Each row is a point. Examples show where two turns around zero, p and q, send a point. Write where each new point lands after one turn and then the other. Backwards means that the second turn is done in reverse. Each puzzle has new turns, and all numbers are rounded.

Turn p:
[-20  40] -> [-8 44]
[ 32 -34] -> [ 21 -42]
[-11  -7] -> [-13  -4]
Turn q:
[-21   6] -> [-21   5]
[50 14] -> [49 17]
[-28 -20] -> [-27 -22]
Where do these land?
q, then p backwards: [-1 39] -> [-14  36]
q, then p: [-13 -30] -> [-20 -26]
p, then q: [ 30 -36] -> [ 21 -42]
q, then p: [-16  26] -> [-10  29]

Turn p:
[32 37 -6] -> [ 30  37 -10]
[  1 -46  41] -> [  6 -45  42]
[-39  13 -16] -> [-41  12 -12]
[  7  -5 -19] -> [  5  -5 -19]
Turn q:
[ -2  -4 -33] -> [  4   5 -33]
[11 -8 59] -> [  2 -23  56]
[16 38 36] -> [ 4 28 47]
[-27  -7 -27] -> [-21  -2 -33]
[  2 -19 -35] -> [ 11  -8 -38]
Where do these land?
p, then q: [ 35 -31 -17] -> [ 41 -21 -20]
q, then p: [  1 -23  35] -> [  2 -31  28]
p, then q: [-18  -6  -3] -> [-17  -7  -6]
q, then p: [-18  60 -15] -> [-25  60  -2]

Turn p:
[27 44 32  0] -> [12 55 22 -3]
[ 45  17  33 -12] -> [ 32  33  34 -16]
[-47 -10 -31  -1] -> [-39 -27 -32   4]
[-33 -34  -4  -4] -> [-25 -41   2   4]
[-33   0 -11 -12] -> [-32 -11 -12  -7]
[ -1 -30 -43  -4] -> [ 10 -39 -33  -9]
[41 12 23 30] -> [39 28 19 24]
Turn q:
[  9 -18 -13 -37] -> [ 13 -11  -5 -40]
[-27   4 -20  29] -> [-22  -8 -27  26]
[-42  -6  -1  -3] -> [-38 -19  -5  -3]
[59 -4 26 -1] -> [53 16 33  2]
[ 12 -11  55 -32] -> [  6  -2  61 -24]
[23 -1 -4 34] -> [25  3 -6 32]
[-33  36 -42  10] -> [-36  21 -49   7]
Where do these land?
q, then p: [ 32  -7 -37  23] -> [ 44   2 -32   3]
p, then q: [  2   3  34 -19] -> [-15  10  34  -7]
q, then p: [  1  14 -17 -37] -> [-13   9 -11 -39]
p, then q: [-11  12  -6  68] -> [  5   5 -29  64]
q, then p backwards: [-23 -22  28 -35] -> [-15 -25  23 -41]

Turn p:
[-18  -4  27 -16 -22   3] -> [-20  -4  23 -20 -21   5]
[ 23  18 -15   9   3 -16] -> [ 25  19  -8  12   3 -15]
[  1 -13   0 -11  23  -3] -> [  3 -16  -1 -10  22  -4]
[-12   5  30  -3 -20  -6] -> [-14   4  29  -6 -20  -3]
[ 19 -13 -18   7 -15   6] -> [ 21  -7 -18   6 -16  10]
[  1  -5 -13  22  22   1] -> [  2  -8 -12  24  19  -2]
[ 27   6 -20   8   9  22] -> [ 23  10 -19  11  12  22]
[-40   6   9 -17  -1  -9] -> [-38   1   6 -18  -1 -16]
Turn q:
[  6  16  21 -27 -18  -4] -> [ -1  17  20 -27 -19  -4]
[ 7  0 24 29 -5 12] -> [  0  -2  21  30 -14  11]
[-16 -12 -10 -30  -5   7] -> [-12  -9 -11 -32   3  10]
[ 13 -10 -12 -20   9  -3] -> [ 18  -8  -6 -19  10  -3]
[11 23  7 46 13 14] -> [10 20  6 50  2 11]
[  9   3 -30  -3  -8  -3] -> [ 12   3 -29  -5  -5  -6]
[-24 -10  -4 -12  12 -10] -> [-20  -9  -4 -13  20  -6]
[ -7 -10   4  17   2 -12] -> [ -9 -12   3  16   3 -11]
Where do these land?
q, then p: [  2 -10  -1  -6  13 -10] -> [  7 -11   3  -5  12  -7]
q, then p backwards: [ 16  13  -1 -15   4  -4] -> [ 17  12   0 -14  -1  -7]
q, then p: [ -2  -3 -13 -15   3  27] -> [  0   4 -17 -13   9  24]
q, then p backwards: [-2 -6 12 76  8 -1] -> [-7 -4  4 76  9 -4]
p, then q: [ 30 -27  30 -14  -2  -1] -> [ 25 -22  33 -16 -12  12]
p, then q: [-10  15  -5   5 -12  -4] -> [-12  14  -7   4  -8  -8]
q, then p: [-19  13   1 -16   3   5] -> [-19  13  -2 -13  11   1]
p, then q: [-11   8 -18  -5 -14  -8] -> [ -8   9 -19  -7  -7 -13]
p, then q: [-3 -1 -5 -9 -2 -3] -> [ -1   0  -5 -10   1  -4]

Turn p:
[  2 -40 -21 -44 -14  26  34 -42  15] -> [ 13 -47 -30 -27 -16  22  -5 -32  46]
[-28   1  34  37 -35 -20  24 -29   4] -> [  0   1  23  35 -35 -17  35 -44  -2]
[  6  35  -5 -22  21 -39  11  26 -42] -> [ 17  17  -4 -42  19 -33   9  11 -48]
[ 39   8 -35 -25 -38 -15  -9  42  10] -> [ -8  18 -54 -20 -33   0  -7  46 -11]
[ 40  -9 -19  46  -8  11  28   0 -12] -> [ 27  -1 -30  35  11  17  42  16   3]
[-32 -26   1 -22 -29 -16 -25 -30 -20] -> [-14 -35  -5   5 -24 -11 -33 -38 -22]
[ 47  11   5  30   1  38 -50 -41  23] -> [ 28  31   1  51   3  56 -41   2  17]
[-34   8  20  32  28 -26  24 -22  13] -> [  0  13  32  16  19 -36  24 -36  17]
[-42  18 -20   2  17 -15 -17  33  -4] -> [-48  15   4 -13  26 -24  -3   4 -20]
[  7  30  32   2  24  33  24  43 -19] -> [  7  10  43 -28  18  23  37  36 -14]
[ -5 -36   6 -35  33  22 -44  21  33] -> [-24 -21  20 -12  12   3 -58  36  35]
Turn q:
[ 42 -26  30  43   2  12  57 -24  29] -> [ 50 -25  21  33  -2 -12  53 -48 -11]
[-41 -23 -11  31 -28   3  13  11 -54] -> [-24 -19 -26  28 -34  36  10  32 -37]
[  8  62  21 -25  38  15 -14 -27   5] -> [-15  70  12 -18  23 -14  -5 -34   8]
[-14  -2 -42   0 -11 -18 -11 -14  22] -> [ -2 -19 -43  -6   2 -14 -17  -1  21]
[-40 -37 -43  10   0  13  32  53 -25] -> [-23 -40 -23  11   2  47  37  56   8]
[ 37   1  20 -49   7 -10  -2 -28   6] -> [ 15   8  23 -51  12 -28  -6 -23 -15]
[ 42  45  39 -32  -9  41 -35 -14  32] -> [ 25  51  46 -33 -12   1 -29 -46  31]
[ 23   9  10 -20  31  16 -45 -34  20] -> [ -3  17  18 -20  33  -4 -38 -48   8]
[-22  -9 -29  26  -6 -41   1  54 -24] -> [ -4 -17 -22  32   4   1  -4  74  -2]
[-22  22  15 -31 -11 -13  -8 -10  21] -> [-23  14   4 -22 -20 -32  -9  -5  18]
[  1  13 -27   5 -15  -6  -6  14 -33] -> [  8  13 -26  -1  -5  18 -11  31 -12]
[-13 -53  17  42   4 -12  17  19   2] -> [ -4 -52  17  47  -1   1  18  11 -14]
Where do these land?
p, then q: [  8   1   3  54  26  -9 -10 -16 -56] -> [ 15  14   2  41  43  14  16  -4 -53]
q, then p: [-20 -24  -3  43  21  42   2  16  -6] -> [-13 -18  21  32  24  35  29  -8  24]
q, then p: [ 15  13  38  19  41 -19  -3  17   5] -> [ 21  27  42  18  17 -26  15   5 -10]
q, then p: [  0  28   7 -39 -30  45   7  10 -11] -> [ -7  14   6 -44 -42  40   1  -7   4]
p, then q backwards: [-42 -25  29  27 -31 -30  28   9  39] -> [-48   5  48   8 -13 -10  32  -1  47]
q, then p: [ -1  10 -30 -44 -19   4 -33  22 -28] -> [-34   2  -1 -41  -5  23 -35  31 -12]
p, then q: [ 53  10 -42   8 -10 -37 -15 -37 -17] -> [ 48  19 -54  -1  34  17 -30   5  -8]
q, then p: [ -2   4 -12  -5  37 -30  19 -39 -25] -> [ 10  -6 -17 -22  46 -27   8 -23 -26]
p, then q: [-36  12 -36  35 -11 -13 -16  33  28] -> [-47  16 -39  34  -9 -13  14  21  19]
p, then q: [ 16   7  26 -36   0  14 -19 -31  12] -> [ 16   8  25 -21 -14   9 -39 -26   7]
q, then p: [ 41 -40  48 -36 -19  -3  25 -38  35] -> [ 68 -40   7  -8 -49 -28 -20 -24   3]
p, then q: [-32   4 -29 -26  -5  35  16  54  23] -> [-57 -12   2 -29 -12   6  30  21  42]

Turn p:
[ 27 -22   2  -1  17  14 -13  -1   6 -13  15] -> [ 21 -16  -2   5  11  21 -15 -11   8  -5  23]
[ -8   7   1 -32  28  20   5  22 -18 -21 -17] -> [  1   5 -14 -35  30  12 -11   7 -11 -31 -12]
[ -5  15  -6 -20   3  13  11  11 -32  35 -38] -> [ -8  -6 -20 -26  22  -1  15   9 -20  18 -46]
[-13 -53 -17 -19 -12 -16 -12  11  25   6  22] -> [-19 -37 -22  -9 -26 -12 -14   7  26   1  38]
[ -4  31 -10 -16  26  13   4  14  15  23   4] -> [ -8  26 -18  -9  30  12  12  21  15  13   0]
[  8  -3 -20 -25  37  41 -19  -8 -29  21  -3] -> [ -6  -7 -40 -11  45  31 -13 -19 -16  15  -6]
[-15 -29  31  76 -40 -25   3  11  32 -12  16] -> [ -8 -25  54  58 -57  -6   9  27   9 -14  15]
[  0  31  19 -23  19 -10 -11  -1 -40  12   6] -> [ -2  20  10 -20  36 -12 -18   1 -32  21  -5]
[ -7  18  59  30 -50  -6  26 -35  25 -10  -6] -> [ -5  19  77   5 -48   5  26 -14   7   6 -16]
[ 11  10  -6  -8   3 -16 -24   2   9   4 -34] -> [  9   0  -5   1  11 -19 -18  -1  24   6 -30]
[-24 -29 -53  13 -17   0 -32  -2  17 -30  31] -> [-17  -1 -44  33 -41  -3 -30  -9  10 -24  34]
[ -9  -6   7  50 -13 -43  44 -38  20 -20   2] -> [ -2   3  41  37 -29 -37  48 -23   6 -23  14]
[ 39  30  -6 -25  -1  16  17  13 -30   5   0] -> [ 42  18 -16 -29  16  10   9   4 -26  17 -11]
Turn q:
[ 38 -22   3  -3 -17  -4  28  15  37  11 -17] -> [ 49 -11  11  -6 -18 -11  33  17  18 -14   1]
[-32   3 -12   5 -12   9 -23  -5  -1 -28  26] -> [-35   2 -16   3 -17  12 -32  -2   2  -8  21]
[ 37  16  30  39 -24  -2  21  14 -21  30  22] -> [ 26  21  25  30  -2 -28  17  21 -24  39  29]
[  4  37   8 -25   9 -20  12 -39  49 -33 -42] -> [  6  45  16  -7  -8  27  18 -33  48 -37 -35]
[ -3  -7 -35  16  22  18 -26 -37 -17 -26  18] -> [ -8 -12 -32  28  14  14 -40 -38  -2  -9  11]
[  9  -8 -27  -3  27 -27  37  13  -6 -42  16] -> [ -1  14 -35   1  27  -8  26  -3 -11 -50  21]
[-19 -39  31 -25 -36  48 -10 -16 -24  25 -22] -> [  0 -49  33 -14 -45  23 -10  -7 -40  24 -24]
[ 25  15   5 -26 -36 -27  21  20  -7  30 -20] -> [ 24  23   6 -29 -22 -36  32  11 -10  18 -21]
[-26 -13  18  31  -2   2 -29 -37  -2  28 -12] -> [-26 -30  28  29  -6  -2 -12 -21  16  31 -13]
[ -5   7 -12  -7  22  -6 -15  27  -2 -29 -15] -> [-10  10 -17  -6  20   1 -16  20   2 -29 -20]
[ -8  12 -35  21  27   8  21  23 -13   2  23] -> [ -6   3 -45  12  32   8  11  17  -7  11  22]
[-18  -2  27 -23  19   2 -37  21   8  32  21] -> [-17 -16  29 -41  24  -1 -26  17   9  24   6]
Where do these land?
q, then p: [-37 -19  19  26  -9   0  19 -65 -13  -6  -9] -> [-42 -11  34  25 -31  18  30 -36 -22  -6  -6]
q, then p: [ 20   3 -12 -18  33  -5   6  39  10  30 -31] -> [ 28 -20 -18 -26  41  -9  15  16  27 -13 -12]
q, then p: [-20  -8  -4  19  25  12   7 -39  18  20  49] -> [-34  -4   0  19   5  33  16 -19   8  20  51]
q, then p: [-12 -14  37   6   3   4  -6 -24  41   7   9] -> [-14  -8  42  -8 -13  32  -1  -1  21   3  20]
p, then q backwards: [ -2  -3   9 -52  -3  44 -10  15  -9   9 -35] -> [-25   8 -18 -57  22  25 -20  11   6   9 -21]
p, then q: [-10  -6  -7 -18 -31 -40 -26  47 -25   8   8] -> [-15  -7 -13 -31  -5 -64 -20  26  -5   2 -13]
p, then q backwards: [ 14  -1   3   9  17 -13 -13  10 -31 -43   5] -> [ 40 -18   8  -2  11   5 -15   3 -20 -31  10]
p, then q backwards: [-37 -15 -14  11  -4  16  13 -38  33 -23  -4] -> [-34  -2  -4   4 -10 -23  15 -41  21 -35  -3]
p, then q: [ 42  48 -13 -23  -1 -29  12  16 -22 -21  -2] -> [ 38  52  -7 -15  29 -36  -3 -10  -5  -2 -17]
p, then q: [-34  18  12  40   5  33   9 -19  26  13   3] -> [-24   6   9  32 -11  50  20  24   1  19   3]
q, then p backwards: [ 52  17 -30   7  -3 -12 -26  14  -5  12  -4] -> [ 37  26 -28 -11   0 -35 -25  12  -5  -6 -10]
p, then q: [ 26 -21   0  -7 -33 -10  14  45 -23  -5  11] -> [ 30  -9  -8 -21 -15 -42  -8  17 -36 -10   6]

Turn p:
[ 11 -42   1   0  -9 -14 -14  18 -33 -25  22 -11] -> [ 17 -31 -17  -6   9 -30  -5  43 -12   0  17 -10]
[-23   7  11  10 -20 -41 -10  21  37  16  13  18] -> [-44   5  27 -17 -17 -12   3  10  34  25  14  -3]
[ 15  33  12 -41  11  -4  13 -27 -18 -22  22  -9] -> [ 19  18 -19 -15   7 -10  11 -31  -6 -41  36   4]
[ 15   6 -42   7 -27  24   3  23 -11  23  21 -19] -> [ 30  14 -23  39 -15  10  -9  25  27  17   6  10]
[ -1  29  -9  20 -22 -20  12  -8 -32   4  -7   1] -> [ -9  19 -14  22   3 -33 -12 -15  -5  15   6  25]
[  0 -15  27  31 -29  30 -27  -9 -28  -4  34  15] -> [ 13 -24  12   3   1   9 -52  18 -25  17  38  16]
[-25  21 -44 -22  -3  23  34 -10  11   1 -30  24] -> [-19   2 -29  17 -17  28  14 -28  19 -20 -36  37]
[ 16 -35  27  17  16   7   4   1  23  16  28  -3] -> [ 11 -21  45   7  13  17  12  18  -2   5  19 -21]
[-31   7   2  13  13 -19 -15  17   4  22 -15 -32] -> [-28  29  -8   1   0   1   8  10  -9  30 -10 -32]
[-27  22  21  28  18 -11  -7   8  26 -36   1  15] -> [-49  10  24 -13  11  -4 -30  -1   3 -26  -4 -14]
[  2  -9 -24 -21  28 -23 -12 -28   9   8  -7 -21] -> [  6  -8 -23  -8  15  -1  27 -29  11   8  -8 -36]
[30 27 23 14 37 17 -8 12  2 27 -7 23] -> [ 19  36  38 -14  37  21  -6  -5   1   7 -12  14]
[ 24  -6  -5 -37 -13  -5  45 -43  -8 -28 -36  -7] -> [ 23 -21 -14   9 -21 -29  34 -46 -21 -38 -17  16]
[-29 -30   2 -11  21   5  -8  13   8   6 -25  -4] -> [-19 -12  -7 -16  -1  22  20  16 -17   8 -28 -16]
[ 23 -15  -2  -8 -21  32 -11  13  10  -7 -15   9] -> [ 31 -14   9  -8 -25  11 -14  13   2  -5 -22  11]
Turn q:
[ 19  -2  -6 -45   0  17  19 -19  -5  13  19  10] -> [ -8 -10  -5 -45  -9  22   0 -18 -13   9  27  -3]
[ 12  -1  -7  22  -7 -33   1 -14  18  13  21   9] -> [ 23  -6 -16   8  -7 -21 -14 -21   6  13   1  28]
[  5 -21 -12  -7  17 -16   7 -23 -19  10  -9  -1] -> [ -9 -14   7 -15  28  -2 -17 -20 -13  -4  -5  10]
[ 13 -11  -4  16  20  19   6   3  16 -55 -49  18] -> [ 22 -21   8   1   8  28  24   9  13 -42 -53 -12]
[-57   9  -3   7   2  32   6  44 -20  16   0   8] -> [-53  -3  -4  28   0   6  23  51  -5  15   6   0]
[-11   7 -10  18 -25 -13  -5 -29  -6   4  -3  -7] -> [ -8  21  -5  11  -8 -16  -8 -25 -14   7 -20  10]
[ 12  12  13 -16 -13   5   4  41 -19  10 -21  -3] -> [  4   4   5 -15  11 -14  17  35 -10  16   4 -32]
[-68   7  26   3  26 -31   1 -14  20 -18 -23 -19] -> [-46  11  27  14   2 -28  -8   0  57 -26 -24  14]
[ 15   1  10 -51 -12 -38 -58  -7   0   6  18   2] -> [ 19  28   3 -36 -17 -19 -64  14  -4 -11  26  -3]
[-10  -9  -8  25   7  30  14 -23  72   4   8 -24] -> [  1  -3 -10  34 -16  43   2 -40  55  20 -10   1]
[-29  13  15  21   1  28  20   0  -6   9  20   7] -> [-26  -2  10  23 -16   8  33   2  -1  14  13  19]
[ 13  13 -10  -4 -32   8   9  76 -17  -5  -4  10] -> [ 12 -11 -33   3  -4 -19  30  55 -21  12   8 -40]
[ 28  11 -10  15  26  20   0 -22  -1   5  -4   6] -> [ 20   8   3  -6  20  32  15 -15  -6   0  -2  22]
[ 25 -31  14  18  -8 -16  -5 -20 -14   8   7  -1] -> [ 24 -15  22   9   4 -13 -19 -25 -24   5   2   5]
[ 32   3  -8 -22  -2 -13 -20   8 -20 -19  19 -15] -> [ 23  13 -12 -14   6  -8 -13   0 -19 -27  28 -18]
Where do these land?
p, then q: [  4   5  11  15   7  12  36  16   7 -33 -19  34] -> [  2 -14  28  -2 -16 -10  11  29   4 -37 -33   6]
p, then q: [  3 -31   5  23  -3 -52   4 -36  30  30 -34   6] -> [-27 -19  47  -3  16 -29 -18 -40  18  41 -14   7]
q, then p backwards: [  2   9  -9 -35   1  19 -15 -11  -1  14 -16  -8] -> [-19  18  14  -3  20   8 -31  12   9   8  -1   1]
p, then q backwards: [ 13  27 -27  11   8 -15  -1 -16 -16 -13  52 -28] -> [ 10   1 -13   2  13 -23 -11  27  11  -4  33 -56]
q, then p: [  8   0  -6  -1  -1   4  -9   8 -12   2 -28 -53] -> [ -1  38  -5  11  19   3   1 -15 -14  -7  -2 -39]
p, then q: [ 10   5 -12  19 -21 -20 -25  -6  -1   1 -30   7] -> [  5  14   7 -14  11 -15 -35   0   4  22 -22   8]
p, then q: [ 26   6  -2  -4 -12 -21  33  -9   4  -9  28   1] -> [ 24 -21  -5   9 -20 -21   5 -22  17 -15   8  18]
q, then p: [-28  19  34   3  30  -9  30  11   9  11  -4  11] -> [-38  -8  37  -9  -8   9  33  10  13  -9   4   8]
p, then q: [ 29  18   6  -8 -23  39  -1 -11  27 -25   1 -27] -> [ 42  31   5   7 -28  -1   4 -19 -20 -16  -8 -28]
p, then q: [  3 -24 -18  -5 -20 -27 -50  13   3 -10  26  16] -> [  5 -15 -22  -4   0   3 -56  11  25  17  21 -21]
q, then p backwards: [-37 -10   6   4 -27   6  24  16  15  35 -28  -2] -> [-25 -24 -19  30 -11 -32 -14  11  18  25 -22  -2]
q, then p: [-35  -5  17 -16  23 -27   5  -9 -12 -21 -17  17] -> [-38 -17   4 -40 -11 -12   5   9 -10 -19  -9  -4]
q, then p: [ 40   5  35   4   5  41   4  -3 -17   8  -8   6] -> [ 35  18  24   9   2  10  19   7 -33 -16  23  20]
q, then p: [-14 -19 -25   2  26  24 -14  37  -8  36  18   5] -> [ -5   0  -5  11  29  42 -13  48  10  17   1  -2]
p, then q backwards: [-21  -6 -17 -12   7  25 -20  -1 -26 -27  59  13] -> [  7 -18 -39 -31  41  -1 -16  30   8  -2  36   4]
